Each row is a point. Two turns around zero, p and q, are shown by what they do to some points. Write where each new point lands after one turn and then the other. Backwards means that the second turn is done in reverse. Each puzzle has new turns, and all numbers are rounded.
In the rows, zero is written as 128.

Turn p:
[152 121  93] => [ 86 121 122]
[116 143  93] => [106 115 159]
[108 117 153] => [161 121 122]
[136 131 174] => [160 156 109]
Turn q:
[103 123 133] => [108 133 112]
[ 88 144 108] => [122 162  96]
[164 106 112] => [160  96 134]
[156 140 159] => [122 122 171]
Where do these land?
p, then q: [127 154 144] => [127 142 155]
q, then p: [169 151 140] => [153 160 103]
q, then p: [112 109 108] => [101 111 132]
q, then p backwards: [124 125 158] => [133 135  99]
p, then q backwards: [ 79 100 101] => [169  83 141]
q, then p: [157 129 118] => [125 143 102]

Turn p:
[165 173 128 144] => [135 122  76  99]
[106 173 140 118] => [100 139  91 150]
[102 102 101 166] => [175 147 148 152]
[131 102 153 122] => [113 138 156 112]
[121  98 109 113] => [135 109 159 141]
[142 121 138 106] => [109 114 137 115]
Turn q:
[103 108 123 133] => [103 128 144 113]
[144 118 131 146] => [115 134 109 138]
[115 139 131 159] => [116 155 140 144]
[124 131 101 148] => [123 159 124 115]
[154 145 154  54] => [183  64 124 131]
Where do these land?
q, then p backwards: [150 123 104 159] => [120 160 152 147]
p, then q: [114 143 126 105] => [106 144 140 121]
q, then p backwards: [124 113 141  65] => [174 111  90 104]
p, then q backwards: [128 154 158 146] => [142 119  98 155]
q, then p backwards: [124 108 111 165] => [118 145 169 126]

Turn p:
[135 116 127  36 104 127 106 108] => [169 144 116 119 159 152 111 206]
[150 151 126 137 133 131 151  49] => [146 117 186  69 105 135 119 128]
[124  81 122 144 138 163  43 148] => [111 140  90 129 165  47 162 149]
[139 145 139 141 113 133 127 153] => [126 110 131 160 117 118 124 124]
[100 143 136 105 149 116 144 133] => [132 141 100 120 111 154 107 122]
[140 118 142 106 125 127 151 151] => [152 119 117 149 143 150 125 121]
[138 125 143 137 106 105 109 131] => [135 148 146 154 123 115 135 136]
[126 122 135 151 126 123 147 108] => [127 134 153 117 128 129 124 103]
[116 159 135 152 145 122 149 147] => [114 117 119 138  93 136 119  96]
[127 110  68 150 167 129 140 149] => [ 85 112 104 108 137 147 178 106]
[113 140 135 150 101 134 142 132] => [109 122 147 145 127 124 102 114]
Turn q:
[100 110 141 136 158 105 108 129] => [133 137 100 139  89 105 134 120]
[103 163 156 104 120 108 104 103] => [126 171 111 153 124 157 134  93]
[164 118 126 145 143 110 159 142] => [113 124 154 109 131  96 153 149]
[100 141 146 166 150 166 127 114] => [107  96 109 133 127 111 108  80]
[115 120 145 129  92 100 172 127] => [152 126 126 136 160 124 182 126]
[156 133 104 124  94 102 108 127] => [146 168 134 108 150 134 118 153]
[173 135 114 103  89 129 148 170] => [116 129 149 111 166 157 143 185]
[123 129 122 151 155 136 141 164] => [103  99 114 103 113 115 137 135]
[104  96  87 118 143 145 104  96] => [175 114 134 130  92 130  87 120]
[100 104 157 127 134 138  91  96] => [144 135 105 176 112 115 101 106]
[170 159 111 105 130 169 146 140] => [ 93 110 172 112 144 163 112 141]
Where do these land?
q, then p: [174 129  93 154 120 142  90 109] => [150 153  94 140  94 101 137 170]
p, then q: [151 104 122 133 108 137 152 169] => [127  98 138 125 114  80 121 111]
q, then p: [ 88 113 150 107 125 122 127  85] => [126 108 185 115 120 110 144 113]
p, then q: [143 141 100 139 146 155 148 131] => [162 104 136 154 118 125 132 139]
p, then q: [ 85 150 130 135 170  87 140  98] => [141 144 133 136 161 195 110 106]
p, then q: [145 128 168 140  98 133 150 141] => [117 147 129 139 138  79 108 121]
q, then p: [142 117 111 137  77 138 135 174] => [132 110  68 132 140 143 161 120]
q, then p: [122 173 136  81 151 109 128 118] => [119  98 149 118 126 117  67 126]
p, then q: [ 83 123 154 128 146 138  91 112] => [136 179 122 100 112 161 130 129]
q, then p: [147 102 115 125 139 121 119 144] => [128 133 118 167 129 132 132 134]
